Each row is a point. The window is the flat piece filled in between its corners: a triangle in 3 columns, a solid with four corners in 4, and so on. A path goes straight from each point to the next, and from the last back to the first. After which points does the path pass through the window?

Window, 4 rows:
[[ -6 -20  -9  -9]
 [ 39  29  40  51]
 [ 25  28  17 -23]
 [ -7  10  -3  16]]
Path:
(1): [ 6  9 -9 23]
(2): [-3 -5 16 21]
(3): [21 27 37 24]
(4): [60 20  0 18]
(5): [33 17  7 25]
(6): [10 22 39 11]
(7): [12 26 37 21]
(8): [ 15  19 -15  27]
(9): [  3  11 -29   8]
(10): [-13  10  31  22]
(11): [-12  -1   8 -12]
(12): [ 10  11 -11 -16]
(13): [49 22 12 28]
(14): [-2  8 56 37]
(15): [-2  5 39  4]
(16): [24  8  2 -7]
Through the window after points: 3, 5, 9

Window, 6 rows:
[[ -9  31  14  -2  14  50]
 [-36 -13 -31   5 -34  -3]
 [ 20 -12   5 -36  29 -25]
 [  9  -5 -31  -1 -18 -10]
 [-15  38  11  16  28  26]
 [  8 -51  -8   1  24  -8]]
Path:
(1): [  4  -6  -2   7 -23  -6]
(2): [-10  -8 -41  -9  -3  -3]
(3): [-31  -5 -30 -19   5   6]
(4): [  9  14  -4  15 -22  -3]
(5): [-13   9  24  11 -29 -17]
(6): [  3 -12 -46  -5 -11  -1]
(7): [-25  -6 -60  10  -5  33]
(8): [-23 -20  22  -7 -34 -42]
(9): [-10 -12  50   6   2  12]
(10): [  7  19 -22 -23  45   4]
(11): [ -7 -20 -43   0  23   3]
(12): [-16 -20   1   4 -14  -3]
Through the window after points: 1, 5, 7, 11

Window, 8 rows:
[[ 43 -17  23  -7  18  33  32  20]
 [-10 -15 -24  21  11 -48  37   2]
 [-22  37 -13 -28  23 -35  18  12]
 [  8  34 -22 -21   3  15  40  21]
 [-43  -9   6  39   6  60  -3  55]
 [-13  33 -26  27 -35 -21 -57 -41]
 [-13 -22   5  12 -42  23 -23 -36]
 [ 36   5 -36 -43  -7   1 -18  -8]]
Path:
(1): [ 27 -18  32  -6 -19 -14  14  24]
(2): [ 20 -15  -7 -19 -24 -12   8  14]
(3): [ -3  51 -39 -13  26  46   0 -23]
(4): [-17  11 -23 -15  40  -3   1 -29]
(5): [  5  40 -12 -15 -20  -8  32  39]
(6): [ -2  22 -13  10 -28 -24 -32 -15]
(7): [-22  29 -36  30 -17   4 -41 -45]
(8): [ 29  10 -36 -17  36  58   9 -13]
Through the window after points: 2, 4, 6, 8

Window:
[[ -4  -1 -18 -30  39  39  25 -20]
 [-16 -39   6 -13 -20  27  25  -2]
 [-39  49  42  -7  24 -31 -22 -11]
 [-25 -41 -41 -22   2   1  18 -11]
 [  3 -21 -27 -48 -41  12  21 -13]
 [-38  16 -23  -5  -5  24  30 -13]
 [-10  46  36  12  17 -53  21   0]
 [-12  52  34  33  28 -30 -13 -48]]
Path:
(1): [-37  15  18 -17  20 -20  25 -49]
(2): [  6  -9 -32   8   6  11  -3  16]
(3): [ -8   4 -18  16   4 -16 -12   1]
(4): [-40 -17   8 -60   9  37  44 -52]
(5): [-32  28  46  -4  10 -29  38 -38]
(6): [ -6  37  12  11  16 -32  -5   3]
(7): [ 15 -29 -25 -12  11  31  13  44]
(8): [-33   6  -1 -40   2   8  30 -43]
(9): [-27  11  14 -27 -15 -20  25 -46]
(10): [-24   9   3   8  31  -4 -15  17]
(11): [-12  -2 -25 -13  -9  10  -8  -2]
(12): [-10 -17  -8 -42  16  17  46 -28]
(13): [-32  -7  11 -26  -4  -4  27  -9]
(14): [  7  29 -12   8  10  -7  -4   3]
(15): [ -7   6 -29  -9 -20  32   1  -1]
(16): [-31  -9  -1 -24  16  -4  18 -31]
Through the window after points: 1, 5, 9, 11

Window (9 x 9):
[[-15  17 -45  28 -37 -36 -27 -40  42]
 [ -1  12  14 -24 -10  -1 -47  13  15]
 [ -5 -30  18 -20  47  -6  22  19   2]
 [ 21  -2  14   3 -50 -55   9 -36  17]
 [ 11   6  -9   7  12 -11   6  37 -29]
 [-23  49   5  19   7  32 -29   7  28]
 [ 51 -29 -14  -2  12   2  31  -1 -33]
 [  4 -19 -13  18   3  27   3  60   8]
 [ 10 -15 -16 -27 -16  -2  34  20 -17]]
Path:
(1): [ -6 -44   2  34   2   9  26 -13 -30]
(2): [-13   3  15  17  -8   5   3 -11 -50]
(3): [ 24   6 -18  -3   5 -18   1  29  20]
(4): [ 14  11   6 -25  -3 -26  15   3  18]
(5): [  4 -52  -1  18 -21 -14 -21   1 -16]
(6): [  1 -20  -4   9  -4 -12  -5  15 -47]
(7): [ 21  37 -13   0  22  -8  19  46  25]
(8): [ 30 -25  -6  -9  21 -17  19  29  21]
(9): [-17   1   5   8   5  29   2  -3 -54]
(10): [-17   2  -9   8  -7  10 -14 -10  -3]
(11): [20 16 -6  9 -3 -5  1  3 17]
(12): [  5  15 -18 -20   5  -5  11  22  42]
(13): [ -1 -24  33  25   0  -8  -7 -14 -32]
(14): [-14 -15  21   6   9   8  11  35 -12]
(15): [ 22 -15 -21 -24  34 -12  10   0  29]
(16): [ 16  11  -4 -12  15   5  -3  24  12]
Through the window after points: 2, 6, 8, 10, 12, 14, 16

Window (9 x 9):
[[ 13   2  16  57   4 -35  21   0  22]
 [ 29  20  38  41  27  12 -15  36 -33]
 [-18  -6  12 -17 -18  60 -25 -48   2]
 [  0  36  32  14  12 -14  16 -13 -29]
 [ 25   1  -4 -34  -5  14 -18 -31   9]
 [-13   5  28  25  52 -25   2  38  17]
 [  0 -43  33   2  11 -23  55  44  29]
 [-13   4 -47 -40 -15  59  33 -14  20]
 [-16 -21 -41 -26 -15  34  -9 -38 -26]]
Path:
(1): [-54  28  14 -40 -24 -12  10  25  -5]
(2): [ 24 -18   2  13  15  29  16 -22   6]
(3): [ -1   6  11  -2  23  16  22 -20 -17]
(4): [ 20   9  11  19  -4 -13 -17  24  -6]
(5): [ -8  28  17   1 -28 -36  -2  12  -6]
(6): [ 11 -19  33  22  36  12  15   0   4]
(7): [13  0 -3 22 27  3 25 -9  9]
(8): [-10   1  -1  -7  -7   0   9  18  -2]
Through the window after points: 1

Window (11 x 11):
[[-19 -20 -36 -28 -16   6  18 -17   6  -4 -13]
 [ 14  32   8  -4  11  16   7  20   2   0  29]
 [-44  -3  -2  12 -24 -22  -7  -9  11  -3  12]
 [  9   4   2   6  -9  10  -5 -21 -24 -20 -38]
 [  4   7  41  -1   0  11  10   4 -13  15  19]
 [  6 -18 -26 -10 -32  -8   5  19  23   3 -17]
 [ -9 -31 -43   1 -14  14   4  32   4   9   2]
 [ 26  -1  16  -9   6   3   3   7  -7 -13  60]
 [  3   3  18 -29  21  -2  -7  28 -10  -1  28]
 [-13 -24 -16  10   3  -4   9 -16  22  -8 -24]
 [ 25  16  16 -14  18  12 -22 -30 -19  16   4]]
Path:
(1): [ 16  16  -8  19  -6 -23  22 -28  11  12  -7]
(2): [ -4  -5   6 -10  23 -11  18  20 -18  -2  23]
(3): [ 13   5  14 -23   3   9 -19   9   1  -1  23]
(4): [  2  -8  -5 -17  -6  13  -9   5   1  -3   2]
(5): [  4   7 -10  -7  12 -19   8  -6  -3   3   7]
(6): [ 12   7   3   3   2 -32  -4  17 -33  15 -19]
(7): [ 15  -1   3 -11   2  22   1  -7  -2  -9  10]
(8): [-16   2  -2 -21   4  31  -1  10  17 -11   6]
(9): [ 38 -19 -10   4  -3 -23   5   1 -17  15  -4]
(10): [  6   3  -3 -11   0   0  15  12 -13  15   9]
(11): [ -6 -15  16  -6   2  16 -17   9   6  -8  17]
(12): [  8   3   3 -15 -14  29 -14  -6  -3  -4  19]
(13): [  1  -4  17  26  24 -39  26  19 -10   5 -10]
(14): [ -7  -3  -8   3   8 -14  19  20 -11  13   6]
(15): [  5  -6  -4 -19 -32  21 -15  -4  28 -25   5]
(16): [ -5 -15   4 -19  -6  27 -20  10 -10 -12   5]
Through the window after points: 2, 10

Window:
[[-11   2  31  -6 -21   9   0  -4 -60 -38  20]
 [-39 -10   4 -17 -17 -15  28   4   4 -13  -6]
 [ 10  10  13  -7   6  17 -26 -28 -36   9 -28]
 [ -7  15  12 -16   5 -28  30  29  -2 -12   4]
 [ 21 -35  -7  -9  -2   4  -9 -21  34  18   5]
 [ 17   1   1   5 -12  15 -37 -34  27  -4 -12]
 [ -5  -8   7   6  11  27   9  33  27  19  10]
 [  2  -6  29  20  -4  -6 -51 -14 -33   3  -5]
 [-20  12  -8 -25   1   3 -19   8 -51 -26   2]
 [-16 -17   4   7  27 -17  38  24  20 -23  -8]
 [-11   9 -25   7  16  -9  20 -15  18  11   3]]
Path:
(1): [  3  -9  -5  29   0  -9  20   6   8   4 -11]
(2): [-13  -1  11 -22  19   3 -22   2   1  -6  -1]
(3): [-26  -8  40 -15  12  -4 -12  -8 -22  -3   7]
(4): [  7   0 -13   3 -14   2  -4  11 -10 -16  -9]
(5): [ -4   2  -8  15 -20   8  32   8 -31 -12   1]
(6): [-13   1  18 -10  15 -12  -6   3   3 -15  -3]
(7): [-15   4  48  -5  14 -16  -5 -20 -14  -3  35]
(8): [ -2 -14 -10  -6  -6   6  11  17   7 -11 -22]
(9): [ 15  11  -1  19 -10 -11 -10 -13 -21 -22 -24]
(10): [-23  -5   9 -20   4   2  -5  -5 -16  -6  10]
(11): [-32 -15  43 -10   2  -5 -23 -23   7   4  40]
(12): [ 23  15 -17   8  -9  12  -5  12 -44 -23 -37]
(13): [  1  -6  -2  27 -24  -2  -4  10 -16  -4  -2]
(14): [-15   0  29 -40  15  16   6  -7 -22 -22  20]
(15): [ -8  -8  19 -13  14   1  13   1  10 -17   2]
(16): [ -4  -6  -7   7  -3 -16  14  17  -4  -1  -1]
Through the window after points: 11, 13, 15
